Each row of a before or after table is a point. The points were changed in one or more steps. Then noise was added and the rows were shuffled. The steps act on columns, c1 being the first. Write out the steps. A step turns or swaps two columns, mirrors them in a line or flattens them onto one, adds a multiple of one to another, or multiplies or shifts one. Angles are multiples of 10 degrees, from the lower column toward the higher: turns from -170 to 170, lines from 10 to 170 but not 90. Use the fewest steps. Two steps may share a column if one is a turn and the other turns, adds or multiplies; they go together, in the order done. Otherwise the lowest column goes first.
In the rows, zero is written as 128.

Before:
[[ 66  79]
 [135 166]
 [115 143]
 [142 212]
 [120  47]
 [172 143]
 [129 142]
 [100  98]]
After:
[[130 127]
 [123 130]
 [129 128]
 [125 128]
 [133 128]
 [145 127]
 [118 128]
 [102 130]]
Steps: multiply c1 by 0.4; multiply c2 by 0

Before, 14 rows:
[[129 150 161 153 136 173 124 137]
 [157 129 126 182 170 110 102 126]
 [118 124  97 129 110 167 128 124]
 [156 146 127 141 124  83 103  94]
 [130 169 182  88 164 164 162 111]
 [140 145 157 156 144 122 108 157]
 [132 127 121 107 135 133  97 151]
 [102  94 106  36 111 117 129  55]
 [174 109 138 141 137 153 120 142]
 [144 153 135  97 118 152 156 149]
 [153 120 116 180 167 121 127 129]
 [210 160 137 127 166 124  85 156]
 [169 140 167 133 148 142 137 203]
 [181 103 146 124 136 101 100 116]]
After:
[[137 106 159 155 166 170 125 146]
 [105 114 126 183 171 110 104 120]
 [ 78 121 141 145 111 147 127 149]
 [134 173 109  39  61 117 134  14]
 [104  96 131 142 154  82 103  75]
 [146  93 180  86 222 165 165  98]
 [103 123 112 177 155 123 126 134]
 [133 140  97 131 108 167 128 126]
 [123 106 157 156 166 125 110 173]
 [126 101 140 102 155 153 152 163]
 [103  99 172 132 166 143 137 249]
 [ 75  60 132 127 214 125  80 175]
 [ 67 128 147 124 101 103  97 107]
 [126 127 119 103 133 131  97 164]]
Steps: add 1.5 times c2 to c5; turn c1 and c2 by -150 degrees; multiply c8 by 1.6

Before (10 x 14):
[[143 126 150  98 150 123 128 122 170 116 137 137  42 125]
 [121 125 152 170 139 130 127 113 166 123 146 106 129 119]
 [157   7 143 125 155 123 112 119 163 109 126 142 152 222]
 [ 63 139 118  68 153 160  81 117 157  97 137 153 155  99]
 [110 123 137 120 133 152  95 120 128 171 166 113 123  83]
 [151 103 152 104 194 155 163 123 173 109 202 101  77  87]
 [144 105  92 132 159 169  82 111 173 139 104 114 101  89]
 [124 129 129  69 132 146  97  61 155  97 114  48  91 148]
 [ 19 148  42 120 172 162  97  84 136 101 142 125 139 100]
 [125  99 139 106 204 159 159 100 165 177 137 145 152 122]]
After (10 x 14):
[[121 123 167 177  96 129 123 123 114 122 135  97 129 119]
 [116 118 132 121  94 153  96 133 123 177 161  99 117  80]
 [155   7 167 127 114 126 109 144 123 108 133 142 150 219]
 [149  97 173 105 157 151 166 137 115 109 189  76  79  90]
 [135 123 169 101 109 114 126 140 114 121 137 135  42 133]
 [144 106 163 139 117 172  79 146 172 143 102 122 103  92]
 [122 102 170 120 164 158 160 161 126 175 137 135 152 121]
 [ 17 143 121 133 127 161  98 170 211 102 141 115 147  98]
 [125 130 151  95  87 145  99 210 140 100  90  59  94 148]
 [ 64 143 155  75 108 163  80 158 145  92 146 148 153  98]]
Steps: turn c3 and c9 by -80 degrees; mirror c4 and c8 in the line at 170 degrees; shift c5 by -40; turn c11 and c12 by -20 degrees

Before:
[[132  71 112 114  65 123 150  98 119 118  83  94 199 167 111 142 153 170
  110 161 130 121 167 194]
 [ 37 146  40 126 171  49  53 105 100 147 167 155  78  83 179 138 221  46
  118  74 103 164 141  95]
 [ 92  38 105 144  46  92 197 153 103  73  64  98 173 141  96 169 107 134
  106 125 132  99 158 156]
 [136 154 109 136 112 116 126  87 130 168  85 166  85 123 152 130  84 109
  177  83 142 176 121 120]
 [132 170 107  78 122  41 120 157 111 123 152 133  88 118 152 124 189 112
  125  96 107 165 166  87]
 [ 70 163  60  51 141  61  97 171 141 131 157 144 108 126 194 172 157 101
  103 100  69 139 149  98]
 [117 163 149 145  78 167 134  98 118 163  96 138 121 140 147  86 126  75
  151  95 143 107 155 154]
 [117 111  77 146  76 101 152 109 113 110 101  88 178 147  97  77 113 148
  123 131 149  71 121 205]]
After:
[[199  84 148 114  65  92 150  99 122 137  82  97 133 168 108 143 152 172
  125 164 126 121  86 195]
 [106 199 195  50 140 115  99 172 141 113 157 110  71 126 193 173 155 100
  140  99 127 139  97  96]
 [176 119 183 147  77 112 148 108 113 135  99  80 119 148  94  73 111 148
  135 132 128  70 130 204]
 [174  84 161 147  47  49 197 154 101 176  64  87  95 140  98 170 110 132
  131 124 127  97  93 156]
 [ 87 215 149  75 124 110 121 157 111 128 152  89 132 117 152 125 190 112
  111  96 127 166  94  88]
 [ 87 168 139 134 110 130 125  84 129  88  83 158 137 120 152 131  84 111
   89  82 127 177 158 122]
 [120 130 100 144  77 173 135  99 119  95  95 156 117 136 145  86 123  73
   93  96 128 108 114 153]
 [ 76 204 209 126 170  89  54 105  99  92 169 111  38  82 180 140 220  45
  131  74 129 164 107  99]]
Steps: swap c1 and c13; turn c6 and c12 by 30 degrees; turn c2 and c6 by 50 degrees; turn c3 and c10 by 170 degrees; turn c19 and c23 by 150 degrees; multiply c21 by 0

Before (14 x 64):
[[146 126 125 167 123 107  98 129  95 155 130 166 135 120 138 123 133 130
  103 126  94 145 124  94 122 138  95 116 108 142  80 121 112 111  96 104
  138 167 142 131 104 149  99 154 135 140  94 126 109 101 104 109 111 129
  157  91 140 154 146  89 166 110 161 112]
 [126 100 122 160 120 137 162 162  99  98 158 133 121 111 152  94 153 149
  143 146 121 141  92 141  91 143 107 108  98 138 122 161 143 122 110 154
   99 139 179 111  98 147 148 174 128 118 102 112 129  97 124 155 106 117
  128  87 145 141 128  92 142 102 131 146]
 [ 89 114 143 130 108 117 107 157 165 114 127 144 153 156  90  90 102 111
  100 135 145 136 126 104 148 117 149 119 122 157  91 149 113 160 155 116
   80 157 144  97 124  98 129 150 120 156 136  95 133  80 108 128 158 177
  120 159 108 108 103 115 143 133  97  99]
 [151 106  94 102 140 111 142 173 100 165 142 118  90  91  96 141 122 119
  133  96  91 110 102 107 125 110 160 171 100 129 114  97  97 139 156 121
  143 179 146 120  96 103 140 161 121 147  91 142 123 146 143  98 155 152
  128  91  98 131 145 114 124 113  90 124]
 [133 125  91 122 148 139  97 104 159 108 144 166 118 120 114 104 111 128
   91 159 111 152 140 110 132 137 115 126 144 149  95 147 114 146 156  90
  116 120 135  98 143 144 124 129 113 157 109 136 101 122 140 142 102 121
  112  99 159 125 132 164  98 159  88 130]
 [105 156 118  98 101 157 114 162 149 153 104 132 107  99 154 129 142 118
  132 159 151 125 146  94 103 154 143 132 130 137 130 162 111  91 131  93
  112 142 130 108 141 103 117 112 131 127 147 109 147 114 133  91 113 110
  157 137 114 117 103 131 104 116 155 113]
 [145 101 150 105 140 175 119 114 133 166 153 125 117 100 144 151 107 132
  117 140 121 116 123 154 129 114 154 125 159 147 118 137 154 121 166 151
  131 161 179  92 108 164 100 104 134 134 110 108  93  85 143 119  97 123
  112 161 105 142 143 158 124 137 126  95]
 [133 119 152 158 158 163 134 104 117 168 132 112 152 138 109 159 117 116
  143 138 109 130  92  98 123 120  98 159 157 109 139 152 112 100 133 158
   89 121 122  90 159 126 149 124 119  94 151 124 104  98 117  92  92 152
  167 160  99 106 122 143 153 149  97 123]
 [ 99 127 140 122 105 168 167 148 154 125 138 132 144 109 134 164 132  92
  100  85  85 114 129 115 154 145  99 134 133 126  94  92 112 151 108  88
  107 111 175 141 140 158 162 139 120 129 104 147 137 153 131 133 165 180
  160 128 128  98 101  97 131  94  99 146]
 [125  98 112 137 123 135 107 143 150  96 117 179 129 121 131 123 145 143
   98 134  91 142  85 150 148 165 105 120  88 114  89 144 144 101 108 151
   97 122 133 149 152 132 137 135 135 161 145 102 148  92 101 113 165 129
  103 147 127 148 119  89 100 113 102 141]
 [105 172 152 104 108 154 145 114 136  96 115 112 159 145  85 152 108  81
  159 158 110 110 138 155  98 120 129 145 144 134 107 124 102 158 130 162
  145 184 171 144 156 154 157 156 115 126 147 137 145 110 121 100 137 105
  130 113 106 124 155  89 139 166 159 111]
 [154 169  93 130 157 111 139 159 150 113 114 175  85 119  98 126 134 107
   88  86 139 128 120  93 137 164 100 147 143 157 129 127 114 104 131 128
  106 181 119 153 157 138 146 110 120 121 100  94  92 120 112 140 108 143
  111 116 141  95 125 142 109 120 101 112]
 [124 109 121 137 151 128 123 155 123 102 160 132 158 144 132 163 112 111
  129 120 155 175 136 159 140 144 127  97 106  98 140  90 133 147 123  84
  149 125 144 119  93 111 136 128 133 124  99  79  93 109 109 101 127 112
  145 139  93 100 165 130 103 108 151  78]
 [103 109 156 163 159 128  95 139 142 137 128 125 112 140 150 134  94 105
  158 141  97 115  77 121 113 116 119 149 134 155 141 109 156 101 150  95
   93 114 124 123 124 147 125 130 156 110 130 138 144 132 104 156 133 148
  113 107 157  93 144 128 168 145 112 129]]
After, 14 rows:
[[108 173 148 108 107 101 149 112 139  94 115 114 160 146  88 152 102  81
  159 158 112 111 141 153  99 123 132 142 142 134 108 115 103 159 133 159
  169 185 168 134 128 151 160 156 119 128 148 137 150 108 120  83 136 120
  124 115 104 128  93  90 142 165 161 110]
 [153 172  94 133 159 143 139 162 151 109 111 175  83 121  98 128 137 104
   90  88 141 129 120  91 138 163 100 147 142 151 131 105 114 103 115 130
   74 176 119 140 103 137 146 108 115 124 100  90  96 123 114 143 106 134
  113 116 141  96 109 138 109 119  96 111]
 [125  93 108 136 120 130 108 142 149  92 119 183 126 120 132 128 141 148
   96 132  95 148  82 145 148 166 103 121  90 119  87 121 146 101 154 150
   50 123 129 156 104 137 142 139 135 154 145 102 148  94 101 109 165 128
  105 144 122 145 117  92  96 115 103 141]
 [ 97 127 138 122 109  99 164 148 150 124 141 133 144 110 134 164 130  91
   98  85  86 119 126 111 158 146 101 132 137 121  92  95 112 146 162  90
   77 112 180 109 100 158 155 139 122 128 107 145 136 155 132 135 166 149
  163 128 128  96 134  97 133  92 101 144]
 [122 107 123 134 150 133 123 159 124 103 159 129 163 143 129 163 113 114
  125 115 156 175 140 166 142 145 128  99 107 103 144 111 135 150 136  82
  181 126 145  96 177 110 137 127 132 124 102  79  94 114 108  82 130 120
  143 147  91 101 135 128  99 105 150  80]
 [154 106  95 103 140 131 141 176 104 167 144 116  91  91  98 139 123 120
  131  95  86 112 102 108 122 109 158 174 102 129 114 111  95 136  94 120
  165 178 151  97 166 103 143 162 120 145  93 141 129 148 143  80 157 137
  128  88  97 129 138 110 124 112  87 129]
 [127 100 122 160 122 126 160 160 101 103 155 132 122 111 151  95 153 145
  144 143 124 143  90 142  91 143 102 111  99 145 124 161 143 123 144 154
   58 133 181 146 150 151 144 175 124 122 102 112 128  94 127 169 105 124
  131  86 144 141 151  87 144 102 129 145]
 [151 132 122 166 125 153 101 131  95 155 130 162 135 126 138 122 135 131
   98 128  95 146 129  96 121 142 100 114 108 143  81 126 111 113 150 101
  153 171 146 124 159 148  97 160 131 140  96 131 109 101 108  97 112 126
  158  87 141 152 135  89 168 110 165 109]
 [104 109 157 164 159 124  93 139 141 134 131 125 108 141 149 138  96 108
  159 143  92 119  82 125 115 116 119 149 132 155 142 120 156  99 103  87
   40 115 127 109 143 140 126 131 154 111 126 136 144 131 102 172 136 133
  111 111 161  91 117 128 167 143 109 129]
 [ 86 111 144 130 105 125 103 157 168 109 130 142 150 152  93  90 106 110
   99 132 145 136 123 105 148 120 153 122 120 158  92 163 113 156  96 114
    5 157 147 126 114  96 125 149 120 156 137  98 134  82 103 130 158 147
  119 155 110 107 144 111 144 130  97 102]
 [135 114 155 153 160  94 135 107 115 164 131 109 151 138 114 160 117 112
  146 136 108 127  94 103 123 121  95 159 158 109 141 172 116 102 131 155
   29 120 121 123 103 128 150 124 123  93 150 125 103  99 114  70  89 143
  169 155  93 107 106 141 152 148  94 119]
 [103 155 121 100 100  98 114 157 151 152 103 134 110  97 150 129 144 113
  134 161 150 120 143  96 101 152 148 135 126 139 129 169 111  91 135  90
   86 141 132 140  98 103 117 114 127 128 148 108 147 113 131  68 113 122
  161 134 116 119 135 130 100 113 153 113]
 [132 128  93 118 153 105  91 107 156 110 147 167 119 122 114 101 112 124
   91 161 114 152 138 109 133 136 120 127 143 149  95 167 117 143 103  87
  101 119 137 126 122 147 120 129 114 160 107 136 102 119 143 150 101 122
  109 101 158 124 118 164 104 157  85 132]
 [147 102 149 111 141  69 123 114 130 166 153 127 116 101 144 155 109 132
  115 142 122 114 122 154 126 113 159 125 165 144 120 158 157 124 107 152
  136 160 180 115 154 164 103 102 133 133 115 110  91  82 148 113  96 130
  112 161  99 145 129 157 127 134 126  94]]
Steps: turn c6 and c35 by 160 degrees; turn c32 and c40 by 50 degrees; multiply c37 by 2.5; turn c41 and c59 by -130 degrees; multiply c52 by 1.6; multiply c54 by 0.4
